Each row is a point. Examples show where two turns around zero, p and q, send a point. Write where each new point lands after one turn and then the other. Backwards means that the second turn is done in reverse. Each puzzle has new turns, and all numbers are rounded.

Turn p:
[-22  -6 -24] => [  6   7 -32]
[ 15 -12  15] => [ -2 -19  15]
[22 -9 10] => [  6 -17  19]
[-31  14  12] => [-29  18 -12]
[ 17  14 -13] => [20 12 11]
Turn q:
[5 1 0] => [4 2 2]
[-19  17   7] => [-20  14 -11]
[-11  15 -13] => [ -3   5 -22]
[-19  12   5] => [-19   9 -10]
[ -4 -27  -5] => [ -2 -27   7]
[ 48 -18   5] => [39 -3 34]
Where do these land?
q, then p: [-11 -13  -7] => [  0 -13 -13]
q, then p: [ 17  16 -35] => [41  1 11]
q, then p: [29  8 10] => [-2  7 31]
p, then q: [-20 -10  16] => [-16 -17 -15]
q, then p: [-23  10  -6] => [  5  11 -23]
p, then q: [  9 -11  22] => [-18 -12  15]

Turn p:
[-11  -9   2  -7] => [-10   0  -2 -13]
[ 22   5  14 -14] => [16  1 26 -3]
[-10  17 -39 -16] => [ 26  -5 -35 -14]
[ 1 10 17  0] => [ 1 16 11  3]
[ -2 -24   5  37] => [-34 -13  -1  26]
Turn q:
[-10  11  -1 -10] => [ -9   4  -2 -15]
[ -8 -48 -16   0] => [-13 -36 -16  30]
[  1   7 -15  12] => [ -3  15 -10   9]
[26 15 -3 -3] => [25 13 -8 -7]
[-10  15  34   1] => [ -2   5  35 -16]
Where do these land?
q, then p: [-30   3  21 -41] => [-16   1  10 -52]
q, then p: [ -1 -20 -11   1] => [-13 -13 -11   8]
q, then p: [  2   7 -10  21] => [  7  12 -10  18]
p, then q: [18 14 -3 -4] => [22  2  4  7]
q, then p: [-17 -12  -6  -4] => [-17  -1 -12  -7]
p, then q: [28  7 10 27] => [ 7 13 26 28]

Turn p:
[10 -6  3 -3 -7 17] => [ 5 -3  0  5  5 20]
[ -3 -11 -16   6 -10  19] => [-14  -3  -9  18   7  15]
[  1  17 -17   9   6  28] => [ 5 13 -5 27 23  1]
[ 14   1 -25  20   5  -5] => [  5 -15 -13  25  -1 -15]
[ 22 -48  17  -3  20 -27] => [  0 -56  14 -28  -9  -2]
[-25  26   3 -40 -12 -14] => [ -3  40 -18 -35  -4  -5]
[-26  13  28  14   9 -11] => [ -8  19  34  -7  -9 -18]
[  0   4  11  -6   6 -22] => [  6  -1   5 -18 -10 -14]
[  7   4  -2   3 -19  15] => [ 5  7 -5 14 -4 19]
Turn q:
[ 21  41   4   2 -25 -10] => [  3  40   0   2 -35  -9]
[ -5 -23 -18  -4   2  10] => [  5 -19  -5   3  10  22]
[ 12   2  15   1 -27  21] => [ 20   0  23  10 -22  -1]
[ 19 -28  -2  15   4  23] => [24 -9 12 24 21 11]
[-28  12  -3   0  21 -10] => [-34  -6  -9  -8   7  -8]
[  5  16   7 -16   6 -10] => [ -7  17   4 -19  -2  -4]
[-25 -21  -3   1  19 -24] => [-11 -23 -25 -13  21 -10]
Where do these land?
p, then q: [  0 -19   1   8   8  10] => [  0 -18   6   3  13  -7]
p, then q: [ -5  -7 -10   8  -8  -5] => [ -2 -11 -10   7  -7   0]
q, then p: [ -8  19  -2  18 -15  13] => [-11   9   8  17 -23   3]
q, then p: [-20   0  29 -19  21 -11] => [-11  -2  -1 -44   0  -9]
q, then p: [ -3 -12 -40   5  11   5] => [-14  -4   0  27  31   3]
q, then p: [ 30  -5   4  -5 -48   0] => [ 39  -4 -15  16 -22  27]
q, then p backwards: [  4  17  -1  29  -2 -16] => [-11  21 -25  12  -6  -6]
p, then q: [  5 -10  39 -19   6   9] => [  8   0  40 -21   4   2]
q, then p: [ -3  17 -19 -24  27  -5] => [-12  29  -2 -11  30  -2]

Turn p:
[ 31  21 -18 -26  18 -31  10 -18] => [ 30   6  -9  -9  12 -30  14 -42]
[ 14   4  13 -12  13  16  18   1] => [26 -3 15 -4  5  7 16  6]
[-10  -8  20  16 -21  21  17 -15] => [-11  -2  18  15 -27  21  16  10]
[-27   0   9  -2  13 -15 -22 -10] => [-21  21  13   2   8 -22 -13   5]
[-22 -27   2  -5 -24  20  33 -17] => [-24 -14  23 -17 -29  21  27   2]
[  5  -4 -12  -6 -17  10   2 -19] => [ -3   0   4  -6 -15  15   1 -21]
[ -7   1 -22   6   4  -2 -14  27] => [-10  -4 -25  -8  20   4 -15   8]
[  0   5  -1  16  18   3 -17   2] => [ -2   4   1  17  21   1 -13   2]
[-11  23  14  -8  -4  -5 -21   8] => [  4  31  -8   1  -2  -8 -12  14]
[ 29  19 -17  21  17 -29  10  20] => [ 18 -17 -37  21  24 -20   9  -9]
[ -2 -34  12   1 -17  13 -15  21] => [ -7 -22   6 -10 -17  11 -28  25]
Turn q:
[ 37   0  14  -3 -12  11 -20   9] => [40 -9 -8  9 -9  6  3 20]
[ 13 -13   3   5   8  26 -16  23] => [ 12 -13   1   7  13  21  -9  29]
[ -6 -19 -35  10  -9 -11 -14  16] => [-23 -15 -24  -5   2 -16 -13  23]
[  9 -15 -26   4  -9 -13 -11  13] => [ -7 -14 -26   0   2 -17  -8  17]
[ -2  -7  -2 -27 -14   1 -14  -8] => [ 14  -9   0 -29  -1 -10   2   1]
[-13  28 -18   0   5 -15   7   1] => [-18  30 -14  -5  -1  -6   5  -6]
[-18  24  21  15  16  22  20 -29] => [ -8  23  30   6 -14  31  -5 -30]
[-18 -10  14   7  14 -15  -5 -10] => [-10   3  26   5   3 -17  -9  -5]
[ 22 -20  15 -18 -21  -9   9 -23] => [ 27 -28   0  -4 -10 -15   9 -25]
[  1   5 -21   1  29 -13  24  10] => [-18  15 -18  15  29  -1  -4 -14]
[-26  28  35   4  -7  18  21  -1] => [ -9  18  32   0 -14  28  31 -11]
Where do these land?
p, then q: [ 16  48  -5   7 -18  11  28   6] => [ -6   0 -44  12  -8  35   0 -21]
q, then p: [  1  -7   5  16  -3 -18 -15   6] => [ -8  -8 -17   9  -6 -14  -6  12]
p, then q: [-29  -4  16  11 -20  -7 -15 -43] => [-19  16  28  -8 -43  -4  21   3]
q, then p: [-11  -6  19 -13  13  26  -1  19] => [21 -4 22 -2 14  8  5 26]
q, then p: [ 17  -6 -20  -3  44  -5   5  19] => [ -3   3  -1  17  50  -3 -12  -7]
p, then q: [ 17  14  12  -5  41 -14   9 -33] => [ 16  16  14  41  -6 -14  -3 -33]
q, then p: [ 19   1 -23  -2 -14  21 -15  -6] => [  6  -8 -13 -21  -1  20 -23 -13]
q, then p: [ -2  -2 -12 -12 -11 -15 -18   8] => [  3  -4 -18 -18   3 -18   0  -1]
q, then p: [ -4  -9  -5 -10   3  19  21   1] => [-3 -2 26 -9 10 13  4 -4]
p, then q: [-24  -9  -3  10 -17  -5  11  10] => [-27  -8   0 -15   5   2  14   6]
q, then p: [  0 -20  17   0 -18 -13 -10  12] => [  0 -27  -4  -2 -11 -19   4  14]

Turn p:
[-14   7  -8   4   2  -5 -11  11  -6] => [-14   0   8 -11 -10 -10  -6   0  -5]
[ 25 -21 -19  -6   7   8   0  -8   1] => [ 18 -17   7   0  29   5  -2 -11  -5]
[ -6 -12  12   5  12   2   2  -9 -11] => [-10   3 -11  14   3   2   1 -14  -9]
[ -1  18  -5  15 -19   5   2  12 -15] => [-15   2  11  -8  -9  17 -11  20  -1]
[ 14 -13  10  15   5 -20   3   8  -8] => [ -9  -4   3  23  12  -9   6  13 -14]
[ -8   8  18 -12  16   3 -17 -10  20] => [ 14  12   0   5 -20 -12  15 -22   6]
[-6  0 12 14  1 11 11 16 11] => [ -9  -8   1  17 -12   2  -5   4  19]
[ 15 -11 -15   0  12   3  17 -17   6] => [ 17   0  -4   7  27   1 -13  -8   4]
[-13   7 -15 -20 -21  -1 -18 -14  12] => [ 22  -1  -8 -33 -16  -3   1   0  -5]
[ -6  16  11 -14 -15  -6  11  12 -11] => [-15  11  -7 -12  -4   7  15  18  10]
Turn q:
[-16  -2   8  -4 -16  20  12   6  11] => [ 27   8   6  -2   8   7 -17  -4   7]
[  4   1 -24  11   6   9  21  10   2] => [  6   4 -25  13 -18   6 -14   3   0]
[ 12   6  -7 -12  -5  -6   0   2 -14] => [-19   4   1  -1  -2  -7  -8   7   8]
[-21 -18 -29  24   5  12 -11   0  -1] => [ 18   4   1  -1 -41   4   3  -6 -20]
[ 1 -9 -2 -5 -5 12 -1 20 12] => [ 17  11   5  17   0 -10  -6   1   3]
[ 11  16   3   4  -4  -2 -13   1  -1] => [-14  14  -2  -2   9  -3   6  -6  -6]
[-6  3 10  0 15 -6 -2 -2 -9] => [ -8 -16   4   0   6   3   0  -1 -11]
[  5   9  -5 -11   9 -21 -17 -15   2] => [-23  -9   2  -6  -2 -11  17 -14   6]
[ 17   1  10 -13   9   2 -15 -16   0] => [ -9  -6  -2 -13  13 -23  11   1  -2]
[ -7  -6  35   8 -16 -20  26  -6  -2] => [  5 -11   9  -6  24  36   8  18  15]
Where do these land?
q, then p: [ -1 -21  -8 -20   0  10  10   4  -5] => [  8 -17   9   6  -6 -12  14  15  -8]
q, then p: [ 10   1  -1  -1  21 -22  -7  -5  -9] => [-16 -10 -24   0   1  -8 -13   1   0]
p, then q: [ 37  15   2   2  26 -24 -10   1   3] => [-20 -15 -13  10  35  23   7  10 -15]
p, then q backwards: [ -7   8   3   1  -9   2 -22 -10   2] => [-13  -8 -13  14  -1   8  -9  -6  -4]
p, then q backwards: [-7 10 -5  9 -8  7 -5 11  6] => [ -9  -9 -10  -7  -5  -3   4  -2 -14]
q, then p: [-13  15 -16   6 -11  10  14   2 -10] => [ 11  -3  11 -19 -17  13   1  -9  -7]
q, then p backwards: [-12  -9  -8   5  -9  13  11  -7 -10] => [ -6  12 -11   5 -18   7  -5  -8   8]
p, then q: [-11 -22   9   2  -9 -20 -18   4  -4] => [-10  -4  12   1 -23  15  -7  20   8]
q, then p backwards: [ 17 -13   2   3 -10   8  15   6 -11] => [  2  11  -1   8 -17 -15  17   0   5]
p, then q: [-13  16  10  -8  -8  -3  -3  -3  -7] => [ -4  10   2  -2   2   4 -18 -10  12]
q, then p: [ 6 -1  8 -6 22 17 12  4 -3] => [ -7 -12  12   0  13 -13  -2  -5 -19]
p, then q: [-5  1  3  7 -5  1  4 -7 48] => [ -3  30 -10  11  -1  -5  32   8  16]
